Rows are points. To make a cloud, some directions were put in groups of two or more. Within a group, all points are equally far from the middle, so they leave a hole (a ring in 2 directions, a hollow ball in 3). The other directions are filled evenly. Then the cloud was stretched, turned, moved and blurred a little. How many holes are there, and how many directions does each take, smallest first?

Cloud:
4  42
-25  -31
47  -3
-28  -26
-15  -40
5  42
-30  -22
-23  26
-13  -41
-10  38
36  31
-18  32
-28  18
Holes: 1 (2)

Cloud, 14 rows:
-37  -29
-45  -7
-8  32
-43  8
-16  31
-24  27
0  31
-25  27
27  -26
16  -39
-40  14
12  -42
-43  4
-14  -45
Holes: 1 (2)

Cloud, 22 rows:
37  -7  -17
32  17  44
-21  37  23
28  48  -1
27  -11  -26
7  43  23
3  46  20
-3  13  67
-5  -31  -6
-7  -44  15
44  16  -24
-34  5  41
41  29  -1
45  16  3
44  10  24
43  -7  2
43  -7  -3
32  40  7
26  29  33
26  44  10
42  -14  2
41  16  25
Holes: 1 (2)

Cloud (21 x 3):
12  4  22
-18  47  29
42  14  11
-31  -35  -23
-26  -8  47
-1  1  -9
46  -17  9
-5  -37  -9
35  -7  -13
43  -6  -22
42  15  -55
21  -18  -30
-43  -9  -12
17  45  37
-36  -13  -34
-49  -1  -8
-21  -47  -32
32  -36  -34
17  -11  -48
44  23  -6
16  -9  -46
Holes: 0

Cloud (28 x 4):
10  -36  -38  -7
-15  -39  26  5
29  0  28  -31
50  26  -19  -27
18  6  -51  -20
13  -56  -5  -11
19  9  33  21
-24  12  -15  28
21  -18  -44  7
-30  8  -29  -8
23  16  -47  -14
-4  -28  18  -40
-34  -21  8  9
-22  -43  -22  33
53  -37  1  16
-19  -29  -11  -50
7  -33  -40  8
33  20  -37  -5
30  -22  11  -55
-27  -37  -20  15
36  -39  -30  37
48  0  -7  44
32  -62  -13  26
11  12  -44  7
-10  -32  -28  -42
29  42  8  -26
46  -35  6  -13
26  -34  -37  31
Holes: 1 (3)

Cloud (31 x 4):
-16  -2  22  -43
1  35  -26  -6
17  34  -61  -20
37  -14  -10  -20
26  33  -32  -10
12  -34  14  30
35  -13  -61  -27
34  -13  -36  -7
-35  9  -43  4
-2  -42  -56  19
-34  -25  -19  4
33  -12  -36  2
-23  21  -42  -22
8  30  -15  27
31  -17  11  21
-15  24  -57  28
-27  11  -7  -15
27  -22  -35  -17
-27  -46  -33  35
31  2  -41  21
-1  -40  24  43
13  -33  -36  23
18  34  -55  -17
37  -3  -65  -19
6  25  -58  23
36  -15  -3  -16
-28  -24  -9  -3
36  -5  -42  -4
-8  25  -21  43
28  -14  -39  20
7  -33  -47  -30
Holes: 1 (2)

Cloud, 29 rows:
-3  81  2  -40
-29  -15  -32  -20
28  -15  -14  1
38  -8  -12  16
-20  50  45  5
-18  32  36  -9
-3  76  -6  -6
-19  24  16  27
-26  37  -5  -36
14  74  11  5
9  48  -22  35
-14  -36  31  -9
0  58  -22  -12
-29  -13  -9  -22
-25  9  39  -13
16  83  16  -12
10  23  9  -40
-19  39  -2  27
-32  3  5  58
-18  49  -9  -35
-4  -7  -22  3
-10  -39  4  4
-25  28  0  -40
-2  16  1  48
12  63  0  22
45  -4  24  -12
12  48  -6  17
-18  -8  0  -34
-20  8  33  -23
Holes: 0

Cloud (50 x 6):
3  0  26  41  -9  -39
16  -15  -13  34  37  54
12  30  -27  17  44  -30
22  -6  -5  51  39  -23
8  -27  -45  -25  -38  -5
18  24  3  -35  -39  11
11  55  -28  35  -9  -2
-31  -28  -22  39  0  -4
7  -18  -35  -27  -46  3
-24  16  22  -29  12  7
-12  12  -8  -12  -48  18
36  45  -21  46  -4  -17
12  -39  -41  32  42  3
23  -35  -34  -3  48  42
31  -49  -50  -1  -18  -1
40  25  -29  -33  -9  23
37  -45  -19  4  48  15
4  17  -38  -11  56  14
21  -8  46  -24  13  -19
-8  3  -67  28  11  -6
39  -1  -10  26  49  -23
14  25  -34  -12  44  36
50  -28  -43  35  -10  10
41  10  30  -1  -47  -10
51  -40  -2  -16  9  45
-4  1  -32  11  46  49
-9  -19  -27  59  -17  5
27  51  -37  17  2  16
-23  4  -47  17  41  -2
1  7  29  24  -11  -45
44  -41  -4  4  -43  -5
-14  -2  -63  26  23  -6
-18  33  27  4  30  -9
23  -7  47  20  -25  25
12  -22  -68  -12  9  -9
12  -44  -58  -16  14  -4
28  4  -16  -29  -9  -45
10  -38  -3  10  -52  11
-1  -8  2  42  -1  52
16  9  -50  20  7  49
-9  -33  -33  -32  -21  -16
10  -26  -8  -44  -6  47
13  19  -35  -16  54  -2
16  38  22  27  47  6
31  -53  22  -21  17  8
-22  39  9  4  31  21
3  -25  45  16  9  30
-20  11  21  -35  12  -5
-5  -7  -31  16  47  49
38  -39  -15  -18  -26  44
Holes: 3 (2, 2, 2)

Cloud (50 x 6):
55  -19  -20  -24  14  -16
36  7  36  -29  -42  7
-7  -27  -21  -4  2  -53
25  -22  50  -1  29  4
-4  -47  -2  -25  -4  67
21  -45  1  -54  -19  -14
11  27  25  -20  18  48
14  -11  -41  9  -7  -42
53  -22  -23  -13  18  -15
-13  -56  23  -1  -13  53
14  46  -7  23  -43  8
4  -18  52  -6  9  -38
40  -13  -41  5  -12  -23
22  -21  -11  49  -10  40
45  1  -23  -11  -47  11
-39  -4  27  36  33  2
13  12  -50  -1  -29  20
31  -43  -19  -2  39  32
16  -2  4  52  -32  -28
17  6  -28  2  -32  59
-20  3  -27  38  52  11
4  7  -49  9  -19  45
50  -1  -18  -3  29  -26
-24  12  0  51  46  1
-13  14  11  14  -54  -29
44  -45  -2  -40  -25  -3
8  -15  0  -24  52  50
44  13  29  -22  -41  9
-9  28  -6  23  -54  -9
-10  -17  46  16  12  -38
-41  12  32  3  -21  23
-23  18  -5  56  -15  37
-7  -2  -34  38  -19  53
-30  -8  23  58  2  4
44  4  -33  -36  -1  2
-20  -12  7  -13  -59  -10
-38  -31  28  11  -20  44
-16  -11  -22  -25  -7  -41
-40  -13  -37  17  -16  29
27  -52  10  -35  29  -16
35  12  4  36  39  -15
-5  -30  -29  54  -7  26
-7  -45  -10  -14  -25  -40
-4  17  28  -40  22  31
-27  -3  15  45  40  -18
4  11  13  58  19  -27
-26  -49  10  -8  49  6
18  17  6  40  44  26
23  43  16  -16  7  37
-43  6  -19  21  43  11
Holes: 3 (2, 2, 2)

Cloud (53 x 6):
29  -18  -10  13  31  -15
-8  15  48  18  -7  1
-54  2  -3  8  55  5
29  4  22  27  -4  3
-20  -11  -3  1  64  45
-43  -2  25  -38  9  18
-60  16  -16  10  42  -6
-16  39  28  26  -22  24
-51  1  -3  -11  -32  21
-59  9  -3  -24  -26  6
25  -4  -2  25  19  -25
-7  5  -16  36  4  38
44  25  -13  2  54  -24
-18  51  -25  0  -35  13
1  1  -52  -16  43  -5
-29  20  -41  -18  -32  8
24  57  -30  1  51  1
-40  13  -31  -5  4  -39
-1  24  -18  4  4  -55
5  39  20  -42  26  -10
-17  35  45  -11  -11  -3
8  30  10  -11  23  60
0  54  -27  -2  -28  10
-10  63  13  5  52  -27
6  45  -42  -3  53  12
-41  74  -7  -7  20  -1
16  37  -10  48  17  -5
19  31  -21  21  61  27
20  14  -4  17  20  56
-47  68  -2  -10  0  8
-4  -1  -41  -3  61  15
27  15  -21  -36  -2  -23
-36  76  -5  -7  25  -3
28  24  29  14  54  38
3  -5  5  -52  17  17
-55  -15  23  2  21  32
-58  -8  20  -14  -8  26
-15  73  -10  10  -11  -29
26  -17  7  -30  2  18
-20  23  -36  -45  31  19
-21  14  -6  11  71  39
-11  -5  -16  -45  12  42
-30  65  4  2  -28  5
-12  27  -21  47  14  11
-24  -16  -11  -3  -27  31
-26  56  2  20  61  5
-27  12  -9  -54  29  2
-30  -18  32  15  10  -3
32  14  17  -38  13  10
-24  14  -34  -34  56  -2
-2  41  -3  10  -35  27
26  47  -22  16  7  -41
-17  27  -8  2  7  -56
Holes: 3 (2, 2, 2)
